Each row of a before or after table is a point. The points were changed in one or more steps. Then noise was added and the rows were shuffled. The steps act on columns, c1 being the first. Write out the steps. A step turns or swaps two columns, mirrors them in a line or flattens them onto one, adds a multiple of one to another, or multiplies or shifts one. Angles are multiples of 10 degrees, from the lower column toward the higher: turns from -170 to 170, lines from 10 to 170 but not 90. Use the fewest steps. Two steps may share a column if one is a turn and the other turns, adds or multiplies; they go together, in the order done. Otherwise the lowest column goes first.

Before:
[-3.4 -4.5]
[2.9 6.3]
[4.6 -0.4]
[5.9 4.6]
[-1.2 1.6]
[1.4 0.3]
[-5.7 0.4]
[1.9 -2.6]
After (8 x 2):
[0.5 -5.5]
[4.6 5.9]
[-0.3 4.6]
[0.5 1.3]
[-4.3 -3.2]
[6.2 3.3]
[-2.5 2.1]
[1.5 -1.4]
Steps: swap c1 and c2

Before:
[-2.3 0.7 0.8 1.8 -2.1 1.3]
[-2.9 -0.2 -5.8 -5.5 -3.4 3.7]
[2.7 0.1 -1.2 2.1 -6.9 0.6]
[-0.3 -2.5 0.7 0.3 -5.1 3.9]
[9.3 3.3 -3.4 -0.5 -2.9 -8.1]
[7.0 -1.0 -2.3 -1.0 1.0 -8.6]
[1.9 -3.0 0.3 0.1 -3.1 2.3]
[-0.3 0.6 -2.1 -5.7 -1.7 -0.9]
[10.5 5.7 -3.9 -1.5 2.4 -3.4]
[0.7 -1.2 -3.5 5.6 -2.6 2.5]
[0.1 2.9 -2.5 -3.5 -3.6 -1.2]
After (11 x 6):
[2.0 -1.4 0.8 6.9 0.0 -0.2]
[3.6 -2.8 1.0 0.9 -0.8 -3.6]
[1.4 0.2 8.9 -1.1 -3.5 0.2]
[2.2 5.7 2.6 -0.8 10.2 4.8]
[1.2 1.0 4.0 -4.7 -1.0 1.9]
[5.7 0.0 0.1 2.2 0.8 -0.3]
[4.9 3.8 -0.8 -1.1 8.5 8.9]
[2.7 -2.9 0.8 0.6 0.9 -2.1]
[2.5 3.1 3.3 -2.3 -0.8 2.4]
[0.3 0.9 -0.7 1.6 -2.7 -0.9]
[1.9 -1.2 -1.6 -2.3 6.9 8.7]
Steps: multiply c5 by 0.7; turn c1 and c5 by 70 degrees; turn c3 and c6 by -150 degrees; turn c3 and c4 by 30 degrees

Before (14 x 9):
[-3.3 0.4 2.3 -2.1 3.9 3.6 -1.8 4.8 4.6]
[-4.7 -5.1 -2.5 1.3 -1.0 -0.6 4.2 3.9 -3.7]
[-6.0 1.1 0.7 4.1 -1.2 -3.4 -2.2 3.1 1.0]
[-10.5 0.6 -1.9 -3.2 2.8 1.7 -1.5 0.6 -3.5]
[-4.2 -9.8 -2.1 -2.4 4.2 -10.9 -1.4 0.4 2.7]
[-5.2 -4.0 3.3 4.4 -3.8 0.9 0.6 -1.6 1.1]
[-5.0 -1.1 -2.4 3.2 3.4 1.5 -2.7 -1.1 -0.2]
[-2.0 4.6 4.6 8.1 3.2 -2.4 -2.3 8.9 2.9]
[1.9 -2.9 -2.2 3.2 1.5 1.5 -1.3 1.2 4.9]
[-3.0 -4.7 -2.1 -0.9 -0.2 -1.7 -5.1 -0.3 1.9]
[-7.0 -1.2 -3.3 -6.8 5.1 -2.6 -2.0 -0.5 -0.2]
[0.5 6.6 -0.5 6.0 -2.2 2.2 -2.0 3.3 2.6]
[-4.6 -1.7 -0.2 2.5 1.1 -6.9 1.3 -2.3 1.5]
[-2.8 -2.3 3.5 0.2 1.3 -2.0 -0.9 1.1 -3.6]
After (14 x 9):
[0.7 -3.1 4.9 0.0 -1.9 2.1 -2.5 6.8 2.2]
[-7.4 3.5 0.0 -3.0 4.8 -2.3 -2.8 -6.7 -0.6]
[-4.2 4.9 -2.1 -2.7 -0.8 -0.5 7.2 2.8 -3.7]
[-4.1 6.6 -5.1 -1.4 4.0 -11.0 -2.0 -1.6 3.4]
[-3.6 -2.2 -0.6 -5.4 3.3 2.9 -3.2 0.4 4.7]
[-3.6 4.1 -2.6 -0.3 -0.2 -1.5 -8.3 -1.3 2.5]
[-10.4 1.5 0.8 -1.5 2.4 1.6 -2.6 -2.5 -4.0]
[-5.3 -1.6 -4.2 4.0 -3.6 0.6 1.0 3.2 1.6]
[-6.0 -0.7 1.0 -0.8 -0.9 -3.9 -3.4 5.1 1.3]
[-2.4 -1.6 -2.6 0.2 1.4 -1.7 -1.5 0.6 -3.9]
[-4.4 1.0 -0.8 3.5 1.7 -6.7 2.0 0.9 1.6]
[-2.0 -6.2 1.7 -4.4 2.7 -1.9 -3.4 11.4 2.6]
[-4.6 3.1 0.0 2.1 3.4 1.0 -4.4 2.6 -0.3]
[1.8 3.0 -0.9 0.4 1.5 1.4 -2.0 3.5 4.4]
Steps: turn c2 and c3 by 120 degrees; multiply c3 by 0.7; turn c4 and c8 by 60 degrees; multiply c7 by 1.6

Before (14 x 14):
[3.6 2.3 -1.6 -2.2 3.0 -3.2 -2.6 -10.0 -0.8 0.2 2.1 -5.8 0.7 -0.3]
[4.8 -2.4 -1.1 -3.2 -6.4 -4.2 -0.8 3.0 2.3 3.8 2.0 0.0 -0.6 2.5]
[3.2 -1.0 -2.0 -0.2 5.9 -1.1 3.0 0.6 -1.9 0.2 0.5 -0.7 0.9 0.8]
[3.1 6.3 -3.2 0.4 5.7 -0.2 -2.8 -0.2 -2.3 10.1 2.5 0.1 2.7 -1.0]
[2.3 -3.7 -2.6 -4.6 5.9 -1.8 -3.0 2.3 -4.3 1.4 -0.5 -3.4 2.2 1.9]
[0.6 -3.9 3.5 1.0 3.0 -2.5 -0.9 0.1 -3.5 1.9 0.6 -3.1 -4.1 1.9]
[1.5 -0.9 -4.2 -1.8 0.2 -2.2 -3.0 0.4 1.4 -0.3 1.9 1.6 -1.9 2.0]
[-0.7 0.6 1.8 -1.9 5.8 -5.5 0.4 2.7 -4.1 1.2 1.4 1.4 3.2 1.6]
[3.1 5.5 3.4 -5.2 2.9 -1.3 0.1 2.4 -4.7 2.3 2.1 1.5 0.3 2.2]
[2.5 -3.0 1.2 7.2 5.6 3.1 -3.0 0.7 10.3 0.4 1.1 -1.0 2.3 -1.1]
[4.0 -3.8 -2.0 -4.3 5.7 -3.0 -1.7 1.0 4.6 4.9 2.7 0.7 -0.3 2.2]
[3.3 10.4 -1.0 -3.7 2.8 -2.7 -0.7 4.0 0.3 8.3 -2.5 0.2 0.5 -3.9]
[4.0 -3.0 -3.4 -5.1 -6.0 -1.5 -1.9 2.7 -2.5 3.1 1.7 0.7 -1.0 -11.4]
[4.5 -4.5 0.1 -0.8 5.8 -1.7 -2.8 -2.4 -1.1 0.6 -6.4 1.6 1.3 2.4]
After (14 x 14):
[-1.4 -1.2 4.7 -1.8 -1.9 -2.2 2.0 -1.1 -1.5 -0.5 -2.9 1.6 0.2 0.3]
[-2.9 -3.8 -2.8 -5.2 -1.1 -1.6 1.7 -4.3 5.2 -2.0 -1.8 0.6 -5.9 11.6]
[-3.3 -1.2 2.3 -0.3 0.9 -1.1 0.5 -2.2 1.6 0.9 3.0 -0.8 6.0 0.3]
[-6.6 -5.9 1.1 -1.0 1.2 -1.7 -6.3 -0.1 1.4 0.0 -2.5 1.7 5.7 -2.2]
[-0.5 -5.2 -2.0 1.1 -4.0 -2.5 0.7 -0.4 4.8 -0.1 -1.1 -2.9 3.1 -3.6]
[-2.4 -4.0 -1.6 7.3 2.2 3.3 1.0 -1.9 -7.5 -7.2 -2.9 -1.2 5.5 0.3]
[2.6 0.8 -0.8 -1.9 3.2 -5.6 1.4 -1.9 4.3 1.2 0.4 1.2 5.7 -2.2]
[-3.5 -3.2 2.3 -3.2 -0.6 -4.1 2.1 -5.1 2.0 -6.3 -0.6 -0.1 -6.6 -1.7]
[-1.0 13.5 -1.1 -3.6 0.5 -2.8 -2.5 -5.1 8.2 -10.5 -0.7 0.3 2.7 3.8]
[-3.8 -5.0 2.8 -4.2 -0.5 -3.2 2.6 -2.8 1.6 -8.9 -1.6 0.8 5.7 -0.9]
[-1.0 -4.8 3.2 -4.6 2.3 -1.7 -0.4 -3.1 4.9 1.1 -3.2 -3.3 6.1 -0.3]
[-3.6 8.1 2.2 0.5 2.7 -0.3 2.6 -1.4 12.1 -10.9 -2.9 0.0 5.7 2.3]
[-10.6 3.0 1.3 -2.2 0.8 -3.2 2.0 6.9 0.8 0.4 -2.6 -5.9 3.0 0.9]
[-1.9 7.2 -2.0 -5.2 0.3 -1.3 1.9 -3.6 5.9 0.2 0.1 1.5 2.9 -3.7]
Steps: turn c1 and c8 by -150 degrees; multiply c1 by 1.3; multiply c2 by 1.3; turn c3 and c14 by -150 degrees; swap c5 and c13; swap c7 and c11; multiply c10 by 1.6; turn c9 and c10 by -140 degrees
